Each row is a point. Each copy is the shape, with its points in the same order, stretched, turned, moved and blurred by noise. Say if it was mirrored as well.

Shape, 9 rows:
[[-15.2  -2.6  -8.2]
 [  5.0  -2.0  17.5]
 [  2.3   8.7  18.4]
 [ 13.2   5.0 -23.6]
 [-13.9  -5.0   3.2]
 [  5.5  -2.9  -1.5]
 [ -6.8  13.7  15.5]
 [ 16.1 -12.0 -20.8]
 [-16.7  18.6 -18.1]]
Copy 1 (9 x 3):
[[-15.7   6.3  -3.7]
 [  8.4  -6.9  14.0]
 [  9.4   6.2  14.5]
 [ 11.0   0.5 -28.1]
 [-11.5   4.0   7.2]
 [  3.9  -5.3  -3.1]
 [  3.6  12.0  13.9]
 [  6.6 -19.8 -24.9]
 [-12.9  26.2 -16.4]]
Copy 1 is: only turned
Copy 2, 9 rows:
[[-13.4  -5.2   4.2]
 [  7.4  19.9  -6.5]
 [  6.2  24.1   4.1]
 [ 18.8 -15.2  16.6]
 [-12.6   5.6  -1.3]
 [ 10.5   1.7   1.1]
 [ -4.3  25.2  10.6]
 [ 17.6 -19.9   0.4]
 [-11.6  -3.1  32.1]]
Copy 2 is: mirrored
Copy 3 (9 x 3):
[[ -1.0   8.6  16.0]
 [-19.1   4.9 -10.1]
 [-15.7  16.7 -12.8]
 [ 22.4   1.7  -7.7]
 [ -9.2   6.7  12.0]
 [  0.2   1.6  -6.0]
 [-12.3  25.0  -4.5]
 [ 16.1 -15.7  -5.2]
 [ 14.5  26.1  12.8]]
Copy 3 is: mirrored
Copy 4 (9 x 3):
[[-16.2  -2.9  -5.4]
 [ -1.5   6.1  19.6]
 [ -6.1  16.1  17.9]
 [ 12.7   4.8 -20.4]
 [-15.7  -2.3   5.4]
 [  1.1   1.0   3.0]
 [-12.2  20.9  13.4]
 [ 15.4 -12.8 -12.3]
 [-16.6  15.4 -20.4]]
Copy 4 is: only turned

Shape, 9 rows:
[[ 12.1  -1.3  -9.7   4.3]
 [  1.1   5.5 -14.3  13.8]
 [ 12.1   8.1  -2.4   4.3]
 [ -2.3 -19.6   4.0 -25.3]
 [-21.9 -18.3  13.2  11.6]
 [ -4.0  -3.9  18.8 -11.6]
 [-22.6 -24.1  15.4 -10.5]
 [  1.8  11.4  -7.1  -9.7]
 [  0.6   3.2  15.5  -9.4]]
Copy 1:
[[  3.2  20.6   4.3  -9.8]
 [ -1.5  24.2  -0.5  10.0]
 [ 12.0  15.9   0.9  -3.7]
 [-14.9 -12.8  -1.6 -26.0]
 [ -7.9 -19.8   9.4  13.2]
 [  8.2 -19.3  -3.4 -10.8]
 [-15.1 -31.4   5.7  -6.0]
 [  2.7  10.9 -17.3  -6.9]
 [ 11.9 -10.4  -5.5 -10.3]]
Copy 1 is: mirrored
Copy 2:
[[  4.1  -8.3 -16.8   4.5]
 [ -1.7   4.0 -25.6  11.9]
 [  8.6  -0.3 -12.8   9.8]
 [-13.4 -13.5  13.3 -22.7]
 [-33.6  -1.1   9.7  16.4]
 [ -5.0   0.3  20.1  -0.3]
 [-28.3  -3.5  19.9  -7.7]
 [  7.4   5.7 -11.9  -9.6]
 [  3.0   2.6  17.1   1.5]]
Copy 2 is: only turned
Copy 3, 9 rows:
[[  7.3  -4.9  -5.2  -2.5]
 [  0.2   4.7 -10.8   8.4]
 [  7.0   7.4   0.4  -3.3]
 [ -7.9 -21.5  26.1 -10.2]
 [ -5.4 -13.0  22.7  29.5]
 [ -0.6   1.5  32.2   1.1]
 [-13.6 -23.9  34.3  12.8]
 [ -8.8  10.2   3.5  -9.2]
 [ -3.3   6.2  25.2  -1.8]]
Copy 3 is: only turned
Copy 4 (9 x 4):
[[ 14.0  -1.8 -14.1   1.0]
 [  0.5   1.2 -17.6   8.9]
 [ 12.1   4.1  -3.9   7.0]
 [  5.1  -4.3   2.3 -32.4]
 [-24.9 -22.6   3.8  -0.9]
 [ -3.5  -2.7  16.0  -9.2]
 [-21.2 -16.1   9.6 -23.3]
 [  5.7  14.9  -5.6  -6.1]
 [  1.3   4.0  15.1  -4.9]]
Copy 4 is: only turned

Shape (9 x 6):
[[  9.0 -19.8  16.2  -4.6  11.7   0.9]
 [ -7.6   1.5   0.8   6.2   1.2  -7.8]
 [-22.1  -2.1  20.5  -3.7  16.8   2.6]
 [ 15.7 -16.5  -1.8  28.8   1.9  -5.8]
 [  8.2 -10.1   4.1  -2.5  -6.4   4.1]
 [  6.1 -13.0  -6.7  -0.9  15.9 -17.1]
 [-24.3   9.9 -12.6   4.9   1.9  37.9]
 [ 18.1   3.3  -0.9  -3.5 -11.6  -8.4]
 [ 22.6  12.0  13.8  -2.0   5.4 -13.0]]
Copy 1:
[[ 14.8 -12.4  23.1 -15.5  -0.4  -4.4]
 [ -1.2  -0.8  -4.6   1.8  10.5  -6.4]
 [-12.1  -5.3  28.2  -1.6   9.5  -5.1]
 [ 30.6 -12.9   0.6  17.3   6.1 -18.2]
 [  8.7  -9.6  -1.8  -7.6  -4.3   6.8]
 [ 12.6 -12.7  -2.8 -13.1  20.8 -16.5]
 [-15.7   8.9  -1.3  19.5  25.0  36.2]
 [ 11.4   5.0 -16.3  -7.3  -6.8  -0.8]
 [ 15.4  17.4   1.5 -11.6  -8.8 -14.2]]
Copy 1 is: only turned
Copy 2 (9 x 6):
[[  4.2 -25.6  17.0  -6.8   5.6  -8.5]
 [-12.1   2.1  -0.3  -0.6  -0.5  -4.5]
 [-24.3   0.0  18.2  -5.8  20.1   8.9]
 [  4.5 -15.7   3.3  24.5 -15.1 -17.9]
 [  6.2 -16.4   2.0  -4.3  -9.4   3.5]
 [  0.6 -13.3  -5.5  -1.1   9.5 -25.9]
 [-20.1  -6.2 -17.5  14.0  11.7  41.1]
 [ 12.5  -3.6  -9.8 -10.5 -16.9  -7.3]
 [ 24.6   9.2  11.3 -10.7  -5.5  -9.5]]
Copy 2 is: only turned
Copy 3:
[[ 11.0 -27.2  12.0  11.5   5.1   2.4]
 [  5.9  -1.9  -6.1   7.8  -1.1  -9.0]
 [-10.0  -6.6   8.9   6.8  19.9  -9.9]
 [ 20.3 -14.9 -11.6  33.5 -12.5   1.8]
 [ 10.5 -15.8   5.9   5.7 -10.6   3.9]
 [ 22.6 -22.3 -11.0   5.1   5.5  -5.7]
 [-28.0   7.9 -15.6   2.1   0.5  18.4]
 [ 24.2  -6.2   2.6  -0.1 -14.9   1.7]
 [ 33.3   0.1  11.3   4.6   6.1   2.7]]
Copy 3 is: only turned
Copy 4:
[[  9.0 -19.1  13.9   2.0   7.1  11.7]
 [ -2.3   3.2   4.6  -1.6  -2.8  -7.6]
 [  1.5   5.0  29.8 -15.5   9.5   3.8]
 [ 24.1 -11.0  -3.1  17.1  -8.7 -12.9]
 [  4.1  -7.1  -3.0   1.5  -7.2  10.8]
 [  1.7 -17.8  -0.8  -1.8  15.4 -11.8]
 [ 22.8  35.1  -8.8 -26.5  -6.1  11.8]
 [ -8.2  -4.9 -13.2  15.6  -3.6   3.6]
 [-11.8  -2.7   3.0  27.1  13.9   5.7]]
Copy 4 is: mirrored

Shape, 11 rows:
[[ -4.4   1.0   5.5  -3.1   2.0  32.9 -26.9  -3.4]
 [ -4.8  25.8   5.1  12.9  -3.2  -5.8  36.1  10.3]
 [-14.6  -1.7   8.0   3.8  -5.3 -12.6  14.5   8.5]
 [  8.9  19.0 -25.0 -20.3   4.2  16.0  13.7  -5.4]
 [ 22.9 -10.1  -9.5   2.2  10.8  -9.7   7.6  -4.3]
 [ -8.7   3.5  -5.7   0.4 -20.9   6.5   4.7 -19.9]
 [  5.0   5.9   6.2   3.5  -1.6   9.7 -12.6  22.5]
 [ -8.4  16.4  -0.4 -18.7   0.9  -7.0   9.3  -0.1]
 [ -8.9   7.5 -28.2   0.6   9.4 -21.4   4.8  -8.9]
 [ -9.2  13.8   2.6 -12.7   5.3 -14.1  -0.7 -11.5]
 [ -3.8   5.9  -5.9  16.9 -14.1 -10.3  -8.4   0.1]]
Copy 1 (11 x 8):
[[ -8.7  -1.2   2.6  12.0 -19.5  26.9  -9.3  12.8]
 [ 17.8  35.9  21.0   9.1  -5.2 -18.7  15.3   9.2]
 [  1.6  16.7  10.2  -5.7   9.2 -17.0   1.4   7.1]
 [  1.3  20.8 -12.7   7.4 -24.8  13.9  28.7 -11.6]
 [ 13.6 -12.8 -14.3   2.0  -3.4  -8.2  19.8   2.1]
 [ -3.0  17.5  -6.9   7.5 -22.0  -5.6 -11.9  -9.8]
 [ -7.8  -2.7  21.0   1.3 -11.3  -0.2  12.1  20.3]
 [  0.6  22.3  11.1  -2.5  -1.0   1.0  15.9 -10.1]
 [ -9.2   5.0 -10.5  13.7   7.6 -17.5  19.4 -18.0]
 [  1.4  12.3   9.2   5.5   4.3   1.8   5.5 -18.7]
 [-13.1   0.7   9.4  12.4  -9.8 -20.9   0.0   0.7]]
Copy 1 is: mirrored
Copy 2 (11 x 8):
[[-13.3  10.2   5.2   6.5  -6.9  29.2 -30.2  -5.4]
 [-26.6  -1.9  -3.4   6.6  -7.8 -40.3  17.3   0.4]
 [ -0.1  -3.4  13.3   6.2   2.5 -18.6  15.8   6.0]
 [-17.1   4.4 -29.3  -7.7 -21.1  13.2  10.6 -25.7]
 [ 17.7  -6.5 -24.4  -9.8 -10.3 -11.1  -1.5  -1.3]
 [  2.4   7.4  12.1  12.9 -33.2   1.6   9.7  -8.0]
 [-20.9   5.6  -1.6  -3.4   4.1   2.1 -13.1  17.5]
 [ -4.6  10.8   3.1  -8.0  -7.2  -8.4  16.1 -19.3]
 [ 14.5  21.8 -18.5  16.7  -6.1  -4.0  19.1 -12.4]
 [  7.3  17.6   5.7  -0.9  -6.8 -11.7   7.7 -23.5]
 [  4.0  19.9   4.4  15.7 -15.7 -11.6   4.0  17.2]]
Copy 2 is: mirrored
Copy 3 (11 x 8):
[[  7.1 -12.2   5.5 -24.6   9.1  36.2   2.5   0.6]
 [ -1.3  12.1   1.2  27.2 -19.7 -16.9  10.7  18.5]
 [ -7.1  -2.2   4.8   7.2  -7.2 -18.6   9.9  -9.8]
 [ 28.7  -3.2 -28.0  -0.6  -2.9   5.6  -1.9  20.7]
 [ 30.1 -11.2   0.2  15.9  13.7  -9.4  -7.7  -8.4]
 [  0.0  -0.4 -13.0   4.0 -13.1  17.6  -4.4 -16.2]
 [  4.4 -16.7  16.8  -6.2   1.2  -2.1  -3.5  15.6]
 [ 13.7   7.0  -6.5  -8.1 -12.4 -14.1   6.1   2.1]
 [  7.5   9.9 -18.3   6.9  10.3 -20.9 -18.8  -9.0]
 [ 13.9  15.7   0.6 -10.0  -5.3 -10.1  -0.4 -11.2]
 [ -8.3  -1.5   5.8   8.8  -2.6  -4.4 -21.4  -8.6]]
Copy 3 is: only turned
